Rows are points. To make a cloud, some directions were put in groups of two or more. Within a group, all points are equally far from the middle, so they leave a hole (a ring in 2 directions, a hollow ball in 3). The other directions are filled evenly. Then the cloud was stretched, turned, moved and blurred a little. How many holes are there, and how many directions does each take, smallest first?
(in the rows, 128 means zero)

Cloud:
[[197 110]
 [173 128]
 [146 192]
 [129 191]
 [181 193]
 [193 148]
 [ 90 105]
 [168 199]
 [140 176]
 [159 202]
 [159  89]
 [149 188]
 [140 161]
 [130 164]]
Holes: 0

Cloud (19 x 3):
[[170  26  88]
 [ 98 126  62]
 [197 114  92]
 [155  80 171]
 [185  66 168]
 [150 122 112]
 [118  64 191]
 [137  49 121]
 [135 132  66]
 [120 173 159]
 [116  43  87]
 [192 127 107]
 [167  84  82]
 [110 181  88]
 [ 73 136 155]
 [115  41 144]
 [114 131  62]
 [150  73 178]
 [ 96 165 130]]
Holes: 0

Cloud (29 x 4):
[[ 70  83 114 136]
 [168 184  79  94]
 [179  81 121  82]
 [138 165  88  50]
 [207 132 151 156]
 [156 181  84 137]
 [114 138 109 187]
 [ 80 195  86 131]
 [ 95 144  98 173]
 [168 172 103  77]
 [166  69 122 114]
 [152 159 191  99]
 [149 154  39 152]
 [ 87 127  83 152]
 [175 153 149 167]
 [ 61 180 114 167]
 [173 131  92 123]
 [ 88  72 128 171]
 [161 191  11 117]
 [143 153 189 117]
 [ 85 112  60 101]
 [ 78 101 128 178]
 [171 158 192 197]
 [116 170  97 180]
 [170  93 156 161]
 [197 199  82  93]
 [154 214 165  95]
 [127 132  40  57]
 [232 103 108 130]]
Holes: 0

Cloud, 56 rows:
[[131 141 155 218 109 116]
 [ 70 115  79  84 124  40]
 [207 186 153  67 131 141]
 [161 126 206 108 107 134]
 [150 148 157  50 182  63]
 [136 119 104 127 229 129]
 [185 145 166 145 223 108]
 [ 75 142 106 162 188 114]
 [128 140  67 135 209  97]
 [170 137  67  80 116 148]
 [139 196 190  79 162 115]
 [145 144  58  92 201  84]
 [137 149 136 100  68 129]
 [ 86 147 172 157  83  93]
 [178 208 130 151 173  86]
 [ 96 107 176 144 187  57]
 [124  58 124 187 148  61]
 [180 120 136 128  94  40]
 [164 127  82 112 225 121]
 [ 81 106 138  81 164  37]
 [213 192 149  71 169 108]
 [ 74 163  95 103 103  67]
 [134 184  91 143 105  62]
 [170 152 137 177 143  37]
 [171 153 207 133 201 150]
 [145  77 105  96 103  30]
 [144 159 146 103 130  18]
 [130 102 115  36 158 139]
 [108 163 143  92 171 185]
 [ 75  65 111 176 134  88]
 [138 105 126 116 223 149]
 [124  93 126  46 158 143]
 [120 110  81  83  82 113]
 [151 195 163 156 192 174]
 [194 163 126 162 146 188]
 [135  79 153  93  94  47]
 [213  84 131 144 152 104]
 [179 120 119  30 180  98]
 [155 183 130 135 114  39]
 [ 68 109 121  76 167  49]
 [144  79 188 102 108  95]
 [151  57 153 138 163 136]
 [131 210  89  88 150  94]
 [126 146 143 124 166 204]
 [189 113  67  70 177 131]
 [224 184 127 114 136 157]
 [126 162 197  89 175  78]
 [161 104  86  38 146 124]
 [176 145 199  68 145 136]
 [177 158 131 163 154 198]
 [118 199 181 101 166 152]
 [194 142 135 141  87  70]
 [139 112  76 127 176  25]
 [108 155  56 124 113  59]
 [182  80  82  77 131  93]
 [169 144  74 123  93 132]]
Holes: 3 (2, 2, 2)

Cloud, 83 rows:
[[122 111 120 143 200  93 193 219]
 [175 216 141  83 153 143 157  76]
 [172  82  41 149 111 102  98 201]
 [210  65 145 126  83 158 155 247]
 [ 65 106 191 152 131 124 143 194]
 [ 58  88 124  83 144 156 184 168]
 [155 142 224 100 190 171 141 186]
 [216 113  94 116 103 144  73 161]
 [106 114  99 117 125 133  36 138]
 [104  81 194  67  89 108 197 126]
 [101 204 113 119 155  84 138  98]
 [ 78 159 110 128 134 174  37 117]
 [ 72 109 180 127 129 173 184 146]
 [ 83 142  92 113 165 149 188 128]
 [248 146 107 118 208 114 124 157]
 [175  94 197 156 131 195 138 201]
 [153  88 142  89  42 114 200 132]
 [186  81 169  96 127 189  79 131]
 [ 88 209 136  76 107 181 110 166]
 [ 82 145 196 129 119  65 177 178]
 [132 216 100 103 120  96 132 135]
 [145 180  28  64 133 150 160 113]
 [137 119 185  87 111 126  44 190]
 [118  66  93 163 107 130 158 214]
 [172  95 133 164 149 127 129  86]
 [ 79 151 136  80 179 141 160  59]
 [119 142 158 129 171 154 142  17]
 [169  85  97  71 104  50 107 151]
 [157 144  57 149  92 103 130  88]
 [142  40 106  85 112  88 159 126]
 [120  57 107 172 129 138 152 192]
 [127 110 159  63 118  96 113  73]
 [ 82 131 140  75  95 121 206 208]
 [ 56 135 152 125  92 110 124 185]
 [105  99 233 125  95 112 137 184]
 [188 103 102 197 139 163  71 191]
 [215 179 123  62 101 149 199 124]
 [146  48 201 135  92 107 153 185]
 [118 141 145 170  94 157  69 157]
 [144 174 196  74 139 194 108 204]
 [181  52 111  90  99  59 110 157]
 [ 46 120 151 103  91 119 217 163]
 [127 117 188 131 235 152 171 151]
 [119 181  84  57  91  85 159 195]
 [130 112 165 145 116  92  79 221]
 [148  34 113 126 101 106 199 184]
 [117  95  92 146 110  99  84 105]
 [117  68 187 144 129 191 133 137]
 [ 87 130 181 119  33 160  85 125]
 [168 179  72 106 117  80 112 164]
 [115  56  68 125 163  93  98 142]
 [ 60 130 129 191  76  92 121 105]
 [151  15 154  71 136 116 173 194]
 [150  76  91 117 103 130 172 119]
 [141 159 157 142 123 198 133 227]
 [137 142 166 105 139  82 246 142]
 [171  83  65 109  72  47 106 171]
 [105 127 158 188 129 154  51 148]
 [152  28  83 133  94 102 203 219]
 [ 55 131 129 102  59 142 114 192]
 [140 150 191  98  66 134 130 191]
 [140  44 122 150  95 133 130 161]
 [155  84 166  88 143 110 126  96]
 [127  53 161 187 115 131 125 178]
 [179 151  98 193 142 150  61 165]
 [192 129 150  79  95 192 193 163]
 [152  85 215  80  98 125 115 215]
 [162 147 132 114 167 164  33  92]
 [136 208 148 104 108  37 223 130]
 [148 132 141  64 157 165 147  85]
 [124 133  44 149 109 146 115 174]
 [ 44  76  78 109 162 106 118 137]
 [183  90 126 123 169 193 187 200]
 [115 135  88 124 103  76 118  54]
 [ 72 103  52  87 117 139 148  96]
 [138 170 114 126 206 170 181 107]
 [193  75 194 144 128  70 217 188]
 [ 48  74 182 136  84 154 122 170]
 [160 218 113 111 159  96 155  77]
 [169  94  33 139 180  99 144 174]
 [108  33 150 140 140 154 112 127]
 [178 162 109  70 158  83 142 181]
 [126 164  69 119  87  49 131  79]]
Holes: 1 (4)

Cloud (103 x 9):
[[131 112 149 178 190 153 145 105 128]
 [104  64 131 169 180 169 142 140 194]
 [112 117 155 101 129  68  87  82 161]
 [178 145 189  62  48 154 144 139  65]
 [ 90 113 129 188 179 102 194 133  93]
 [169  99  52 135 154 126 130 174 102]
 [143 121 141  68 163 140 190 101  85]
 [123 104 111 152 121 103  86  57 119]
 [136  78 159 182 111 143 202  90 123]
 [129  85 172 131  64 121 156 105 151]
 [125 166 107 115 142 130 107 106 216]
 [168 105 150 147 130 157 146 175  92]
 [124 131 141 150 146 181  73 141 128]
 [129 135  79 148 139 167 210 130 156]
 [170 100  70 211 106 207 157 106 123]
 [ 79 130 138 130 113 122 161  75 174]
 [124 106 108 144 177 184 147 157 142]
 [101  33 108  99 114 130 201 157 128]
 [ 90  73 131 165 157 170 142 142 229]
 [121 111 129  64  94 206 181 153 118]
 [158  71 159  92  93  98 206  76 150]
 [155 138 127 132 157 114  80 119  81]
 [139  76 193 151 125  81 170  50 165]
 [100  86  80 100 132 158 249  82 213]
 [116  91  71 108 121 128 203  85 183]
 [143 147 104  73 121  72 197 130 155]
 [167 172 105 126 142 101 126 117  84]
 [101 141 174  60 100 184 174 129 116]
 [123  63 102 110 151 103 147 138 162]
 [150  86  20 137 117 115 143 135 168]
 [173 152  94 127 104 154 158 135  93]
 [153  87 152 137 107 181 170  74 115]
 [ 56 119  54 154 183 113 137  68 207]
 [162 116 112 188 179 134 112 115 147]
 [145 151 100 161  80 149 122 140 202]
 [ 86  79  78 122 196 145 154 147 126]
 [ 92 165 132  95 139 117 146 104  76]
 [133 193 169  36 132 135  53 136 179]
 [115 122 175 135 118 118 111 170 106]
 [109  50  27 147 111 154 175 177 153]
 [118  76 133 178 116 157 112 105  64]
 [146  64  55  97 181 170 172  87 151]
 [124 119 154 181  90 187 149 160 154]
 [ 81 131 190 108  90 158 156 104 156]
 [194  96 170 161 165 119  97 132  85]
 [107  75 164 150 145 116  75 129 157]
 [124 116 160 247  56 123 112 179 145]
 [ 82 151 107  94  96  49 116 130 142]
 [ 99 190 106 128 110 138 132 139 137]
 [161 113  97 133 189 168 163 139  69]
 [167 119 111 142 184 120 193 135 146]
 [ 89  99 147 108 154 133 178 162  87]
 [188 117  76 145 130 127  91 164 114]
 [ 81 104 123 122 136  79 187 112 128]
 [188 116  72 198 186 146 151 121 109]
 [150 129 137 152  88 148 180 143 111]
 [140 126 138 171 179 144 106 113 147]
 [139  84 160  41  73 113 112 122 126]
 [ 54 103 111  77 118 107 183 105 103]
 [ 86 118  98 160 137  87 105 107 182]
 [125 120 124 137 147 108  71 109 205]
 [180 121 193 157 148  93  64  62  99]
 [124 121 130 139 157 109  90 115 120]
 [132 104 161  73 126  95  38 116 121]
 [205 140 154 173  73 112  77 159 126]
 [173 142 126 129 137 180 197 192 137]
 [126  89 157  67  70 115 100 128 163]
 [107 135 100  67 160 116 195 116 204]
 [ 93  65  55 160  67 107 148 102 146]
 [145  66 175 119  96 107 134  98 131]
 [141  48 112  96 149 112  91  66  99]
 [158 189  72 180 175  91 151  88 140]
 [193 136 179  66 118 145 164  92  49]
 [149 148 122 109 147  89  60 122  51]
 [121 123 152 171 119 107 178  82  89]
 [176 155 192  85 134 151 116 138 132]
 [141 182 148 116 113 104  52 165 108]
 [141 127 135 110 136 107 152  70 152]
 [139 173 157 141 107  68  91 147 133]
 [134  61  80  94 221 131 187  93 153]
 [128 123 127 105 107 109  68 127 139]
 [102 164  63  97 174 138 133  86 165]
 [110 128  93  50 103 188 198 117 158]
 [124 121 107 129 208 164 105 146 138]
 [163 123 207  78 161 148 119 111 195]
 [ 92 133 144 191  76 106 169 147 148]
 [125  85 151 114 155 202 137 165 154]
 [144 105 127 130 115  82 168  90 127]
 [194  96  95 181 119  92 141 118  57]
 [126 112  92 105 225 109 171 150 194]
 [104  85 132 123 148 104  36 109 125]
 [110 150 137  61 162  80 107 119 141]
 [183 101 157 166 101 110  89  82 109]
 [127 127  51 130 110 144 164  88  64]
 [147 170 138  78 180 127 143 178 164]
 [ 99  49  62 148  95  88 117 123 123]
 [115  57 110 153 141 123 184  88 112]
 [142  84  87 113 144  75 131 142  42]
 [113 142  94  93 126 192 161  80  97]
 [111 123 106  34 127 166 147 117 181]
 [105 123  47 173 147 161 158  81 118]
 [116 111  90 201 147 126 223  89 103]
 [117 137 113 190  57 113 113 109  76]]
Holes: 0
